Each row is a point. The points of each table are mixes of a few directions, plus a little noise. Count the directions of each table, and those that both share. Where both have some left over, give the other angles between the two spaces (their principal angles), to ten degrees, smallest first.
In the rows, 128 means zero.

First (6 x 3):
[[  7  91  73]
 [182 145 153]
 [163 139 144]
 [182 145 153]
 [127 128 127]
 [107 122 118]]
Second (6 x 3):
[[142  68 215]
 [108 119 123]
 [176 163 124]
 [122 119 134]
 [137 195  52]
 [ 82 104 120]]
Directions: first 1, second 2, shared 1

First (5 x 4):
[[138 139 133  27]
 [157 110 112 175]
 [111  91 135 192]
 [111 187 127 136]
 [124 113 134 111]]
Second (8 x 4):
[[123  96 137 109]
 [116  78 143 117]
 [117  70 145 100]
 [128 113 133 111]
 [143 150 120 100]
 [126 106 134 109]
 [130 161 118 159]
 [143 249  93 218]]
Directions: first 3, second 2, shared 2

First (7 x 4):
[[128  90 128 144]
 [161  81  77 132]
 [ 61 182 232 137]
 [128 150 128 119]
 [ 87 129 192 147]
 [189 150  33  90]
 [142 113 106 128]]
Second (6 x 4):
[[110  90 167 149]
 [112 203 185  95]
 [138 162  13 139]
 [146  54 157 133]
 [ 94 123 128 163]
 [169 136 119  88]]
Directions: first 2, second 3, shared 2

First (6 x 6):
[[142 123  26 137 109 181]
 [183 156  59 146 163 148]
 [108 126 147  81  85  82]
 [119  73 216 158 181  92]
 [115 168 102 111  88 159]
 [102 120 218 135 143 105]]
Second (7 x 6):
[[141  90  88 107 118  95]
 [130 157 119  86  93  99]
 [ 87 103 221 171 156 151]
 [213 199  42  91 142  87]
 [ 72 129 175 186 130 225]
 [160 138  96 121 141 109]
 [ 93  79 155 134 116 130]]
Directions: first 4, second 4, shared 4

First (9 x 8):
[[ 14 106 167 181 181 104 249  47]
 [ 99 123 138 141 141 122 158 107]
 [128 128 128 129 128 128 128 128]
 [164 135 116 111 111 136  89 154]
 [162 134 117 113 112 135  92 152]
 [151 133 120 117 117 133 103 145]
 [166 135 115 110 111 136  88 155]
 [158 134 118 114 114 134  96 150]
 [109 125 134 137 137 124 148 114]]
Second (8 x 8):
[[ 75 143 106 127 140  93 103 159]
 [154 126 152  77 171 128 101  74]
 [143 107 114 126 141  89 110 106]
 [ 60 140 116 148 111 120 114 174]
 [172  98 146 159  89 163 159 110]
 [ 90 156 134 153  94 175 156 181]
 [187 157 137  89 162 154 158 107]
 [143  95 120 147 116 104 122 112]]
Directions: first 1, second 4, shared 0; angles 80

First (7 x 9):
[[119 100 108 121 131 136 120 135 116]
 [ 89   7  43  98 142 165  92 161  78]
 [157 219 192 151 118 100 155 103 165]
 [148 189 171 143 121 109 146 111 153]
 [120 104 111 122 131 135 121 135 118]
 [120 103 110 122 131 135 120 135 117]
 [143 175 161 140 123 113 142 116 147]]
Second (7 x 9):
[[117 144 146 159 174 152  81 163 139]
 [141 105 127 148 144 107 141 115 135]
 [124 139 148 189 166 163 117 114  69]
 [104 125 124  72 113  98 200 171 142]
 [155  88 109 146  47 124 150  99 164]
 [110 179 117  53  76 158 111 120  94]
 [145 117 124 128 177  94  96 116 155]]
Directions: first 1, second 5, shared 0; angles 90

First (10 x 11):
[[127 117 119  87  94  91 183 134 129 121 156]
 [ 41  91 112 108 106  87  56 116 207 125 127]
 [ 86 135 148 168  94  95  21 136 143 132 120]
 [136 112 124 126 102  96 134 148 109 113 145]
 [151 153 148 154 114 137 103 107  82 142 111]
 [151 174 148 147 159 175 142 124 123 148 116]
 [188  98  98 107 180 158 234 164 104 100 147]
 [105 113 110  82 126 102 194 169 187 112 169]
 [143 141 132 139 150 155 133 125 120 134 118]
 [152 146 140 161 154 184  79  58  77 156  71]]
Second (8 x 11):
[[124 111 160 123 108 172 141 105 141 145 139]
 [109 128  86 105 144 145 133 117 133  79 165]
 [154 150 111 134 104  96  52 125 101  68 207]
 [147  22 150 139 200 101 165 182 200 222   7]
 [122 141 119 134 125 125 108 125 113 112 153]
 [150 176 127 106  89 120 146 115 118 101 128]
 [ 73 154 125 140 137 165 156 114 101 144 125]
 [144 143 147 143 117 101 122 140 117 152 100]]
Directions: first 5, second 5, shared 1; angles 30, 60, 80, 90

First (10 x 12):
[[157 115 146 160 183  75 141 190 143 147  73 164]
 [ 84 134  78 122 133 145 136 125 114 144 182 113]
 [106  85  68 102  91  75 130 142 125 126 112 145]
 [192 140 150 128 130  92 171 181 132 134  61 176]
 [ 93 137 131 111  93 137 103  54 137 106 175  43]
 [150 120 141  99 166 143 163 203  94 129  28 178]
 [169  99 115 160  76 103 103 124 151 130 149 215]
 [ 90 111 147 126 118 130  77  65 143 104 150  59]
 [148 200 139 156 101 178 143  73 141 141 241 103]
 [ 92 140 167 114 189 204 113 123 100 119 109  83]]
Second (11 x 12):
[[ 86 112 148 176 172 227  50  89 122 131 204 148]
 [159 139 115  92  96  59 185 156 131 126  74 114]
 [138 134 123 115 117 103 149 138 130 126 109 122]
 [127 126 129 129 128 130 126 127 130 129 131 129]
 [153 139 115  98 100  66 177 151 131 125  80 116]
 [121 126 132 137 136 146 112 121 128 129 142 131]
 [165 142 111  88  92  47 192 159 133 126  66 112]
 [ 90 114 146 169 166 215  60  92 122 131 192 147]
 [180 148 104  68  74   7 224 175 135 122  36 103]
 [ 86 113 148 176 170 223  55  91 122 131 200 147]
 [101 118 141 156 155 187  80 103 125 129 173 140]]
Directions: first 6, second 1, shared 1

First (10 x 14):
[[128 148 124 102 133 135 138 135 146 110 141 148 126 123]
 [ 75 123 173 107 128 122 114 114  78 108 144 127 143  93]
 [165 127 107 135 121 131 151 132 167 123 132 148 125 154]
 [198  56 115 216  92 103 148  98 136 165 105 112 143 195]
 [124  92 140 192 105 123 112  57  66 201 100  73 135 149]
 [112 137 118 126 157 126  89 175 128 135 107  98 112 108]
 [139 131 139  85 120 124 169 151 171  54 170 193 142 126]
 [ 93 190  98  94 172 152  81 162 127 158 104  93  92  92]
 [ 69 172 139  66 177 133  83 197 125  90 131 126 113  62]
 [174 100 129 157  77 131 189  54 137 135 150 161 150 178]]
Second (8 x 14):
[[160 155  91 139 114 140 140 138 124 174 100 109 100 138]
 [ 41 172 178  58 113 150 105  88   7 121 169  79 138  65]
 [164 124  98 158 126 128 131 138 149 159 103 116 114 152]
 [ 86 142 166 110 111 130 151  94  83 130 130 174 134  89]
 [150 101 117 149 143 118 115 143 168 117 127 119 134 154]
 [ 92  26 193 162 169  85  91 105 175  49 162 159 193 144]
 [146 145 108 126 123 135 137 140 135 141 119 126 114 132]
 [185 160  74 121 127 138 154 178 184 133 114 141  98 148]]
Directions: first 4, second 4, shared 2; angles 40, 60

First (9 x 18):
[[142 176 123 133 124 141 127 148 118 142 114 159 162  92 107 121 104 116]
 [106  27 126  86 110 130 156 119 164 156 146  32  78 172 151 167 148 135]
 [121 176 146 144 126 115  96 142 121  88 121 178 153 133 117 127 123 115]
 [122 160 140 191  97 136 170 112  88 117 184  74  92 126 159 155 125  93]
 [136  86  98 129 147 143 125 108 110 139  86 184 116 134 146  71  83 136]
 [132  92 120  52 115 139 141 164 182 193 115  65 156 108  95 169 147 143]
 [136  96 138  73 161 132 117 123 163 140 134 133 101 140  99 123 110 142]
 [112 148 132 177 114 110 113 120 101  80 123 155 135 149 157 121 143 119]
 [145 192 127 164 158 108 109 118 106  98 129 173 157 100 122 100 166 151]]
Second (11 x 18):
[[163  70  51 131  75 140 119 196 154 249  97  56 195  78  93 110  86  88]
 [108 165 140 148 151  73 132 116 132  65 133 160 152 110 157 126 127 146]
 [148 119 149 140 151 141 144 143 101 122 114 150 144 113 131 123 121 146]
 [137 126 176 135 159 155 141 124  91  91 129 164 111 136 135 131 144 150]
 [ 95 136  88  67 100 107 109  87 196 179 145  90 111 158 127 146 119  98]
 [144 190 109 167 139  97 152 105  96  86 116 145  81 151 119 113 117 168]
 [103 115 168 119 129 153 130 156 124  63 145 141 125  87 124 131 170 134]
 [117 118 182  82 166 159 148 116 125 102 132 164 116 119 138 144 142 152]
 [143 126  65 166  78 115 113 157 131 166 119  78 134 123 101 108 117 103]
 [136 108 182 142 152 153 104  91  97 134 144 158 118 200 161 144 142 109]
 [114 136  98 110 107 112 119 118 160 149 134 103 123 134 122 131 123 114]]
Directions: first 6, second 6, shared 1; angles 40, 50, 60, 70, 90
